Each row of a before or after table is a point. One or more steps were done to the points. Then noise was added and the rows were shuffled. The steps act on columns, c1 being the first. What was done? A step turns or swaps two columns, mirrors them in a line or flattens them onto one, adds a multiple of one to another, or multiplies or shifts one. Angles are multiples of 10 degrees, from the lower column toward the higher: turns from -170 to 170, lines from 10 to 170 but not 90. Use the fewest steps. Two steps may share a column if one is a turn and the other turns, adds or multiplies; they go together, in the order done. Otherwise the lowest column goes first.

Before (10 x 2):
[[ 2.1 -2.9]
 [-1.8  3.3]
 [ 3.9 -2.7]
 [ 3.9 -3.1]
 [-2.0  9.5]
 [-1.3 -1.4]
 [ 0.5 -4.4]
 [-2.4 -3.9]
 [-2.2  6.8]
 [-6.1 -3.8]]
After (10 x 2):
[[ 2.9  1.9]
 [-3.8  2.3]
 [ 6.8  2.3]
 [-4.5 -0.5]
 [-1.3  1.5]
 [-2.7 -3.7]
 [-3.3 -3.8]
 [ 9.5  2.1]
 [-3.8  6.0]
 [-2.9 -2.2]]
Steps: turn c1 and c2 by -90 degrees

Before (11 x 4):
[[ 7.4 -3.9 -5.2 -3.4]
 [ 1.8  1.8 -1.3 -2.9]
 [ 0.2  1.5  0.4 -2.6]
 [ 0.8 -1.5  0.0  2.1]
 [ 1.1 -0.9 -2.6  1.2]
 [-4.1 -1.6  4.4  2.0]
 [-2.4 -5.2  2.4  3.7]
 [ 0.0  5.3  1.8 -4.1]
 [ 3.0 -5.8 -2.3  1.3]
 [-3.2  0.9 -4.0 -6.3]
 [ 3.4 -4.1 -3.3 -2.9]]
After (11 x 4):
[[  1.3  -8.0  -3.3   2.9]
 [ -5.0   3.2  -1.7 -12.7]
 [  0.6  -2.0  -0.9   3.9]
 [ -0.8  -3.9   3.1   7.9]
 [  1.0   5.0   1.2  -7.9]
 [  4.0  -9.0  -7.6  -6.1]
 [ -1.2   1.2   6.3   3.7]
 [  0.4   1.0  -0.2  -5.7]
 [ -0.4  -1.9  -2.9   2.7]
 [  1.3  -7.2  -4.3  -5.4]
 [  0.6   0.5  -2.2  -5.7]]
Steps: add -0.7 times c1 to c2; turn c1 and c3 by -30 degrees; multiply c4 by 2

Before (10 x 8):
[[ 2.5  3.3 -0.5  2.0  5.6  1.2  4.4  0.9]
 [-3.3 -0.7  3.0 -4.5  1.8 -1.5  3.1 -0.9]
 [ 1.6 -4.3 -2.1 -5.6 -3.9  1.0  4.8 -2.7]
 [-3.8  4.3 -4.5  0.8  6.7  2.9 -4.1  1.7]
 [ 4.4  5.0  0.0 -1.1 -3.7  2.4  2.6  1.2]
 [ 5.8 -2.5 -4.2  4.4 -4.0 -5.4  5.3  1.6]
 [ 4.1 -0.5  4.3 -2.5  4.8  0.3  1.7  0.9]
 [ 0.6  3.5  1.6  4.4  3.3  4.4 -1.2  0.5]
 [-1.5  3.0 -2.4  4.7  5.3  2.2  0.8  0.2]
 [ 1.6  5.9  4.7 -5.9  1.6  2.3 -2.0 -8.0]]
After (10 x 8):
[[ -6.7  -1.7   5.0   2.5   0.5   3.0   6.8   4.9]
 [  4.4   3.2   2.3   4.3   2.4  -1.7  -7.4   5.5]
 [  1.6   2.9   3.6  -3.0   2.2  -4.6  -3.6   1.5]
 [ -1.0  -3.6  -4.4   3.8  -0.3  -1.6   6.4  -9.0]
 [  1.7   2.1   5.3   1.1   4.3  -1.6  -3.1   0.6]
 [ -4.3  -0.5  -3.7  -2.9   4.9  -1.3  -1.8   2.6]
 [ -0.9   4.6  -7.0  -2.4  -0.5  -2.6  -2.4 -23.6]
 [ -3.1   4.0  -0.9  -0.1  -0.7  -3.3   4.2   4.0]
 [  2.1  -0.7  -5.1  -0.9   3.9   2.4   1.3  -2.5]
 [ -1.6   2.0   1.8  -0.1   6.9  -2.3   0.3   3.2]]
Steps: turn c1 and c6 by -160 degrees; multiply c2 by 0.7; turn c3 and c4 by -110 degrees; turn c5 and c7 by -40 degrees; multiply c8 by 3

Before (10 x 11):
[[  2.9  -1.8   4.6   3.5   6.6   7.0   5.2   2.6  -0.7   0.9  -2.5]
 [  1.1   3.6  -1.0   2.3   0.1  -2.0  -5.5  -2.0   4.9  -5.3   8.8]
 [  2.2   0.9   3.3   2.7  -2.1   5.3  -1.7   1.6  -0.7   5.7  -2.5]
 [  2.5   3.4   0.2  -0.6  -0.4  -1.6   2.0  -0.3   1.0  -1.9  -7.4]
 [ -1.7   3.0  -8.9   0.7  -1.6   0.1  -4.5  -2.4   2.3  -3.8   3.6]
 [  5.8   0.7   2.6   4.4   5.2   6.1  -3.4  -0.9  -0.1   2.2  -4.9]
 [ -1.7   5.4  -1.8  -0.8   2.7  -5.0  -1.1  -0.1  -4.4   1.1  -4.3]
 [ -3.3   4.1  -1.1  -6.1   0.7   0.7  -7.3  -3.4   3.5  -3.1   2.6]
 [ -3.4  -1.9  -1.7  -0.7  -0.1  -1.2 -10.7   1.0   5.0  -5.6   4.0]
 [ -1.3   1.1   4.9   7.9   3.2   5.4   1.6  -2.6   0.6  -1.5  -3.1]]
After (10 x 11):
[[  2.2   0.9   4.9   5.5  -3.0  -3.9  -1.7   1.5  -2.9  -5.2   0.4]
 [ -3.1   4.2  -0.8 -12.3   1.9  -1.1  -7.3  -3.5   4.7   2.4  -3.1]
 [  2.6   3.4  -0.4  -1.1   1.7   1.6   2.0  -0.3  -6.3   0.9  -3.5]
 [  5.9   0.7   4.6   9.0  -4.9  -4.9  -3.3  -0.9  -6.0   2.5   0.1]
 [ -1.4   1.0   6.3  15.8  -0.9  -3.3   1.6  -2.6  -2.0   3.4  -2.7]
 [  1.3   3.5  -1.7   4.5   4.0   1.6  -5.5  -1.9  10.1   3.6   0.8]
 [ -1.7   5.6  -3.3  -1.5  -2.6   4.2  -1.1   0.0  -5.2   1.3   0.8]
 [  2.9  -1.8   6.7   7.1  -5.1  -5.0   5.3   2.6  -3.2   4.3   0.8]
 [ -1.6   3.0  -8.3   1.4   3.9  -3.2  -4.5  -2.5   4.6   1.3  -1.0]
 [ -3.5  -1.6  -1.9  -1.4   4.4   0.6 -10.8   1.1   6.7   3.6  -3.9]]
Steps: add -0.5 times c1 to c9; turn c9 and c11 by -60 degrees; mirror c3 and c6 in the line at 10 degrees; multiply c4 by 2; turn c5 and c10 by 130 degrees

Before (10 x 14):
[[-2.8  3.5 -5.1  3.6  4.2 -3.5 -1.5 -1.2  1.6 -1.7 -2.5 -0.3 -7.4 -0.3]
 [-3.4 -0.3 -3.5 -4.6  2.0  1.3  5.2  1.8  1.5  3.3 -3.5  1.8 -5.7  3.8]
 [-0.1  2.8 -2.1 -2.7  0.8  4.9  2.2  4.6 -3.1  2.5  1.0  3.3  0.4  5.7]
 [ 3.1 -7.4 -3.1  2.6 -6.1 -3.5 -4.9 -3.6 -3.0 -2.1  1.8  6.4 -0.7 -5.1]
 [ 2.1 -1.8  1.6  6.0 -1.4  1.7 -1.6  0.1 -2.8 -1.2 -6.8 -3.4  0.5 -4.3]
 [-0.4 -1.2  4.2 -1.5  0.5  7.1  3.9  3.1  2.6  2.6  2.3  3.8  0.4  6.9]
 [ 4.9  3.3  2.4  5.7  1.6  0.3  2.5 -3.6 -2.9 -4.5 -6.4  0.3  1.4 -7.0]
 [ 3.5 -6.2  0.3  0.2 -1.7 -0.8 -2.0  2.1 -4.5 -6.6  2.4  3.5 -1.6 -4.4]
 [-2.5  2.7 -4.0  0.8  3.3  4.3  3.2  3.0  1.5  4.2 -0.5  1.6 -6.7 -1.7]
 [ 4.5 -2.7 -1.0 -1.7 -5.6 -0.4 -3.5  1.2  2.6 -2.6  0.4  2.1  1.2 -3.5]]
After (10 x 14):
[[  5.4  -2.6  -1.4  -2.7   4.7   0.0  -3.9   1.3   2.0  -2.0   0.4   4.4
    3.6  -3.9]
 [ -2.0   2.3  -4.1   1.3  -3.3   4.5   3.0   2.5   1.4   3.9  -0.8   3.8
  -20.0  -2.4]
 [  0.0   2.3  -2.0  -2.5  -1.5   4.6   1.8   4.5  -2.3   2.4   0.7   5.7
    1.7   6.2]
 [  3.3  -7.9  -3.3   2.2   6.8  -3.2  -5.3  -3.7  -3.0  -2.4   1.6   7.6
   -2.5  -4.8]
 [ -2.7   3.1  -5.1   2.6  -3.6  -3.5  -1.8  -1.3   1.8  -1.2  -2.8   1.7
  -22.4   0.1]
 [  0.4  -0.1   4.6  -1.8  -0.6   7.7   4.0   2.7   2.6   3.0   2.5   5.7
    1.5   6.6]
 [  4.1  -5.9   0.8   0.1   2.3  -1.0  -2.2   2.2  -3.9  -7.0   2.4   5.3
   -4.4  -4.6]
 [  4.1   3.8   2.7   6.2  -1.5   0.0   1.9  -4.3  -2.4  -3.4  -6.5   2.4
    4.3  -6.8]
 [  2.3  -1.4   1.7   6.2   1.6   2.2  -1.8  -0.1  -2.5  -0.6  -6.2  -1.5
    1.8  -3.9]
 [ -3.3   0.2  -3.0  -4.9  -2.1   1.5   5.6   1.8   1.4   3.6  -3.7   4.2
  -16.9   3.2]]
Steps: multiply c5 by -1; shift c12 by 2.0; multiply c13 by 3

Before (13 x 24):
[[ -1.1   3.4  -1.8   4.4  -1.6   2.7  -1.3  -3.7  -0.5   5.0   5.3   2.2
    1.4  -2.1   1.0   2.0  -2.2   6.8  -0.8   5.7  -2.4   2.7   1.0   1.3]
 [  5.9   1.0   4.6  -4.1  -4.2  -2.2   1.4  -2.7   4.9  -0.7   0.8   2.7
    1.1   0.7   5.4   2.4  -5.7   2.2  -4.9   0.8  -3.4  -1.5  -0.9   1.8]
 [  1.9   0.2   1.3  -3.8  -0.5  -0.9  -5.8   1.2   6.1   1.2   1.4  -3.8
    4.5   3.4   1.8   1.3  -2.4   0.8   3.2  -4.1   1.5  -8.9  -1.8   0.5]
 [  3.1   3.6   6.2   3.7   1.3   6.5  -0.6  -7.2  -3.5  -0.2   9.0   3.3
    4.3  -4.1   4.4   4.0   0.5  -0.5  -3.7   3.8  -2.5  -2.3   0.9   2.9]
 [ -3.1  -2.0  -0.7   5.3   1.8   6.8   3.6  -1.1  -3.5   3.8   1.3   1.7
    2.6  -3.5  -1.5   6.1  -7.4   0.7  -4.8   3.3  -4.9   2.7  -1.2   2.4]
 [ -2.2  -4.1  -0.1  -3.9   0.4  -7.1  -1.1   1.9   0.1  -1.8   0.5  -5.2
    4.7   1.9  -5.1   1.3   6.8   1.2   7.7  -3.9   4.9  -0.7  -3.4  -6.3]
 [  2.2  -1.2   1.9   3.4  -3.6   6.9  -5.5  -3.9  -3.7   0.4   5.5  -3.7
    3.9  -6.0   4.4   3.9   0.2   0.8  -7.1   7.8  -0.3   1.9   2.1  -1.0]
 [ -3.8  -0.2  -3.0  -2.6  -2.2  -3.9   3.0   1.7   2.9  -1.2   6.2  -5.4
    6.1   3.7  -1.6  -2.2  -0.9   1.3   0.7  -3.8   3.4  -3.5  -3.2  -8.0]
 [ -0.1  -2.4  -3.4  -0.4  -4.0  -0.3   5.4   5.0  -0.3  -1.2  -0.3  -6.2
    1.0   1.9  -3.6  -4.4   4.2   3.7   4.9  -4.7   2.8  -4.6  -1.4  -3.5]
 [  3.8  -0.4   6.3  -6.6  -4.0  -2.4  -1.4  -2.8   0.2   2.8   6.6  -3.5
   -0.8   0.7  -0.3   2.4  -6.6   6.2  -3.0  -3.2  -2.8  -6.7  -1.4   1.0]
 [ -5.4  -3.8  -2.2   3.2   0.3  -0.6   4.0   5.4  -3.3   6.8   2.2  -0.6
   -4.7  -1.9  -1.7  -7.5  -3.0  -2.6   2.1   1.8  -1.6   2.0  -1.1  -7.4]
 [  0.2  -6.7  -4.2  -3.1   3.4  -0.6   7.2   5.3   1.5   6.2   1.5  -5.3
   -1.0   5.1  -2.8  -3.9   1.2   3.4   5.9  -2.2   6.2  -1.0  -3.4 -11.7]
 [  2.7   4.7  -0.8  -5.5  -0.1  -2.0  -0.5  -1.6   1.3  -1.7   2.1  -7.2
    1.6   1.7   4.6   5.6  -3.0   1.7   4.3  -7.0  -3.2  -2.2  -1.2  -1.3]]
After (13 x 24):
[[ -2.8   2.8   4.7  -4.0  -4.6  -2.5   1.3  -2.8   5.3  -0.9   1.2   2.2
    0.0   0.2   5.8  -5.7  -5.9   3.1  -5.4   0.3  -3.5  -0.9   2.1   1.5]
 [ -5.6 -20.1  -3.9  -2.9   3.8  -0.2   7.1   5.5   1.3   6.0   1.5  -5.5
    3.1   5.1  -3.2   1.6   1.0   3.6   6.2  -2.5   6.2  -1.2   0.3 -12.5]
 [  5.2  10.8   6.4   3.4   1.1   6.1  -0.9  -7.5  -4.0  -0.8   9.4   2.9
   -2.7  -4.5   4.3  -4.9  -0.2  -0.1  -3.3   3.7  -3.1  -3.1   2.7   2.6]
 [ -4.6  -6.0  -3.7  -0.1  -4.6  -0.6   5.3   5.2   0.1  -1.2  -0.1  -6.4
    0.7   2.7  -4.2   2.2   4.0   4.0   4.6  -4.7   2.4  -5.2   1.5  -3.6]
 [  0.7  15.0  -0.8  -6.1  -1.2  -1.9  -0.6  -1.7   1.6  -2.3   1.7  -7.2
    0.9   1.4   5.3  -3.0  -2.7   0.9   4.4  -7.2  -2.8  -2.4   1.5  -1.6]
 [ -2.8  -0.8  -3.0  -2.4  -2.4  -3.3   2.2   1.3   3.3  -1.3   6.0  -5.3
    0.1   4.7  -1.0   4.1  -0.6   1.4  -0.2  -3.6   2.8  -3.5   7.3  -7.9]
 [  9.6  -5.8  -0.8   4.5   0.9   6.9   3.4  -1.4  -3.1   3.6   2.0   1.7
   -0.5  -4.1  -1.5  -0.7  -7.2   1.2  -4.8   2.9  -5.0   2.8   2.5   1.8]
 [  5.3  10.4  -1.8   4.4  -1.8   2.8  -0.6  -3.3  -0.5   5.1   5.3   1.6
   -1.6  -1.9   0.8  -0.9  -2.2   6.4  -0.9   5.9  -1.9   3.0   1.2   1.4]
 [ -2.0   0.9   0.8  -4.0  -0.4  -1.1  -5.6   1.3   6.9   1.6   0.8  -4.0
   -1.4   3.6   2.2  -2.2  -2.8   0.7   3.1  -4.3   2.0  -9.4   4.0   0.4]
 [ -3.2 -11.3  -2.3   2.9   0.2  -0.5   3.9   5.9  -2.7   6.2   2.1  -0.4
    2.8  -1.7  -2.0   7.5  -3.1  -2.2   1.9   2.0  -2.0   1.5  -3.8  -8.4]
 [ -3.9  -1.4   6.7  -5.8  -4.5  -1.6  -0.7  -2.9  -0.8   2.3   6.6  -3.1
    1.5   1.0   0.3  -3.2  -6.0   5.3  -3.1  -3.0  -2.4  -7.0  -0.7   0.8]
 [ -0.2 -13.0   0.5  -3.4   0.1  -7.5  -1.0   2.2  -0.2  -1.8   0.2  -4.7
    0.0   1.9  -5.1   2.5   6.5   1.1   7.8  -3.5   5.1  -0.2   6.1  -6.7]
 [  4.5  -3.1   2.1   2.3  -3.8   7.1  -5.6  -3.5  -4.2   0.0   5.7  -3.2
   -4.1  -5.9   4.7  -4.2  -0.7   1.1  -7.1   9.0  -0.6   1.2   2.0   0.0]]
Steps: add 0.7 times c4 to c16; turn c1 and c16 by -110 degrees; multiply c2 by 3; turn c13 and c23 by 120 degrees

Before (8 x 48):
[[  1.3  -4.9  -0.6  -3.3   2.7   6.5  -8.1  -2.5  -2.6   1.0  -1.2  -2.3
   -5.6   3.0  -4.7  -3.1   5.1  -0.5   1.8  -5.8   1.7   2.2  -4.7   2.9
    7.1   0.8   2.8  -5.0  -1.9  -2.8   6.1  -1.9   2.3  -5.0   1.7  -2.6
    3.3  -1.8   0.5   5.8  -4.1   4.3  -6.2  -0.8  -1.6   0.2  -2.7  -3.1]
 [ -2.2   3.3  -6.4   3.5  -2.2   5.3  -0.4   5.8  -2.2  -4.8  -0.1  -6.9
   -1.0  -3.7  -2.7   2.1  -3.9  -2.8  -1.2   5.6  -3.0  -0.2  -2.1   5.1
    4.7  -1.7  -0.5  -2.1  -0.1  -0.5   0.5  -1.2   9.5   6.1  -2.3  -3.2
   -2.6  -1.6  -4.2   6.4   0.1  -4.5  -4.8  -2.2  -4.2   1.5   2.1   7.3]
 [  5.4   5.8 -10.7  -0.2   4.3   4.9   0.1  -1.0   4.9   0.6   0.3   3.9
   -0.6  -2.0   3.2  -1.0   3.6  -4.0  -3.2   0.3  -4.5   2.2   0.0   1.4
    0.0   6.5  -5.0  -5.6   0.5  -1.0  -1.0   3.4   1.3   4.0   0.6  -3.5
   -6.8   0.9  -6.2  -3.4   0.8   3.4   2.1  -1.8  -4.7  -1.3  -5.0  -4.2]
 [ -9.3   2.4   1.2  -1.3   0.1   5.0  -3.3  -0.9  -2.7  -5.5   4.0  -4.4
   -5.1   1.6  -0.7   3.7  -3.9   0.9  -2.2   7.0   4.1   3.2   0.3  -1.1
   -2.6  -1.7  -2.4 -10.9  -9.5  -1.1  -2.9  -0.2   3.9  -5.0   2.7  -3.8
    3.2  -5.7   5.8  -4.8  -2.2  -2.6   3.0   1.3   5.5  -3.3  -1.1  -2.3]
 [ -0.4   6.0   1.8   0.0  -2.1  -1.6   3.2  -7.2   3.8  -4.1   3.3   6.0
    2.9   2.6  -4.9   0.9   6.0  -1.4  -1.4  -2.3   5.5  -2.9  -0.3   3.2
    1.0  -1.2   6.6  -5.4   1.5   1.4  -0.2  -4.3  -6.4   7.5   0.3   0.7
   -0.5  -5.9  -2.5   3.3   2.5  -3.7   6.7   2.2  -2.2  -0.6  -1.5  -1.7]
 [  6.3   2.2   0.3   0.3   4.5   3.2  -0.8   1.0   0.1  12.3  -8.5   3.5
   -6.3  -3.9  -5.9  -2.5   1.0  -3.8   0.0   5.7  -2.5   8.6  -5.1   5.0
   -6.6  -0.7  -2.0   3.7   6.4  -5.8  -4.7  -4.8  -0.6  -7.4   5.5  -1.7
   -1.3  -5.1  -0.6   0.0  -2.7   0.4  -0.8   6.3   4.7  -2.8  -1.3   1.2]
 [ -7.0   5.0   3.7  -0.1  -5.3   4.3  -0.7   2.6   1.2   2.6  -1.6   0.3
   -0.3   3.1   3.4  -1.9  -1.0   1.6   1.1  -5.2   0.0  -3.2   7.2  -3.0
   -7.7   0.2   4.2  -2.5   0.6   3.1  -4.0  -5.4   1.9   5.5   4.0  -2.7
    5.2   3.4   1.6   0.9  -2.5  -2.2   8.0  -3.8  -1.4   2.3   5.6  -1.1]
 [  2.2  -1.3   4.8  -3.7   2.9   2.1   3.2   3.5 -10.4   0.7   7.7   3.7
    0.8  -1.9   1.7   5.6   5.8   5.5  -5.7   2.4   3.6   2.6   8.3   3.6
    1.5   0.2  -7.1  -3.1   0.6  -0.2  -1.6  -0.9   3.5  11.3  -1.9   3.2
   -2.6   1.3  -2.3   1.1  -5.5   6.2   4.1  -1.9  -6.7  -0.6  -2.4  -2.7]]
After (8 x 48):
[[ -7.3  -5.3   3.4   3.0  -5.3   4.1  -0.2   2.5   1.6  -2.0  -1.5   0.3
   -0.3   3.4   3.3  -2.2   0.4   1.6   1.1  -5.0  -2.1  -3.2   7.4  -3.0
   -7.7  -0.3   4.9  -2.5   0.0   2.4  -4.9  -5.1   2.1   6.0   3.9  -2.0
    5.6  -1.4   1.7   1.1  -2.3  -2.4   8.2  -5.2  -1.7   2.9   5.8  -0.9]
 [ -9.0  -0.8   1.1  -5.9  -0.3   4.8  -3.5  -1.0   4.7   5.6   3.4  -4.2
   -5.3   1.8  -1.0   3.9   0.4   1.2  -2.7   7.0   4.9   3.3   0.2  -0.4
   -2.6  -2.0  -3.0 -11.3  -9.2  -1.1  -3.9   0.4   4.1  -5.1   3.0  -2.3
    3.5   1.7   6.1  -5.4  -1.6  -3.0   3.8  -3.2   5.2  -3.5  -0.9  -1.8]
 [  5.8  -3.7 -11.0   0.5   3.5   5.1   0.6  -1.3   4.4  -4.5   0.1   4.1
   -0.3  -2.6   3.5  -0.6   2.2  -3.9  -3.7   0.8  -5.0   2.0   0.7   1.3
   -0.3   7.1  -4.7  -4.8   0.8  -0.9  -1.9   3.5   0.7   3.7   0.3  -4.5
   -6.6  -0.5  -7.0  -2.9   0.8   3.0   2.0   3.1  -4.9  -1.1  -4.8  -4.6]
 [  0.8   2.7  -1.4  -3.1   1.9   6.8  -8.4  -2.4  -4.6   2.0  -1.2  -1.8
   -5.5   3.5  -4.6  -3.6   1.5  -0.1   0.9  -5.7   0.7   2.8  -4.8   2.8
    7.0   0.8   3.3  -4.8  -2.0  -2.8   7.9  -1.6   2.1  -4.7   1.6  -4.6
    3.8  -2.2   0.4   6.1  -4.8   4.5  -6.4  -3.5  -1.7   0.4  -2.4  -2.9]
 [  1.4  -1.5   4.8  -1.2   2.2   2.1   4.0   4.1  -5.4   9.0   7.1   3.8
    0.5  -2.3   2.0   5.2   0.2   4.9  -5.3   2.2   1.6   3.9   8.4   3.2
    1.3   1.0  -6.7  -2.8   0.8  -0.3  -1.9  -0.8   3.0  11.1  -1.7   1.2
   -1.6  -3.6  -2.3   0.5  -4.8   6.1   3.6  -7.4  -6.7  -0.1  -2.6  -2.8]
 [  6.0  -7.7   1.2  -3.8   4.7   3.1   0.1   0.5  -7.8  -6.2  -8.4   3.6
   -7.3  -4.2  -6.5  -2.6   0.3  -4.5   0.4   6.1   2.3   9.0  -4.3   5.4
   -6.8  -0.9  -2.4   2.3   6.7  -5.7  -6.1  -5.2  -0.8  -7.0   5.3  -2.1
   -0.9   3.1  -0.7  -0.3  -2.9   0.3  -0.7  13.4   4.8  -3.1  -1.1   1.7]
 [ -1.1  -1.2  -6.6   0.5  -2.9   5.3  -0.4   6.2   4.4   4.1   0.0  -7.2
   -1.0  -3.5  -3.5   2.4   0.5  -2.3  -1.1   5.2  -3.9  -0.1  -2.0   4.6
    5.3  -1.4  -0.9  -1.9   0.2  -1.3   0.8  -1.5   9.1   6.3  -1.8  -1.3
   -2.3   3.7  -4.3   6.6   0.6  -4.8  -4.8   1.0  -4.1   1.6   1.9   6.6]
 [ -0.2  -2.2   2.6  -5.2  -2.6  -1.6   2.9  -7.4   7.8  -1.0   2.9   6.1
    3.1   2.5  -5.2   0.6   0.7  -0.6  -1.6  -2.0   5.9  -3.0  -0.4   3.6
    0.8  -1.1   6.9  -5.1   1.0   1.9  -0.1  -3.6  -7.3   7.2   0.2  -1.5
   -0.5   2.6  -2.6   3.4   2.2  -3.4   6.4  -4.2  -1.7  -0.9  -0.8  -1.9]]
Steps: turn c9 and c10 by -120 degrees; turn c2 and c9 by 150 degrees; mirror c4 and c38 in the line at 30 degrees; flatten c17 and c36 onto the line at 110 degrees; turn c21 and c44 by -40 degrees; multiply c44 by 2; multiply c31 by 1.3
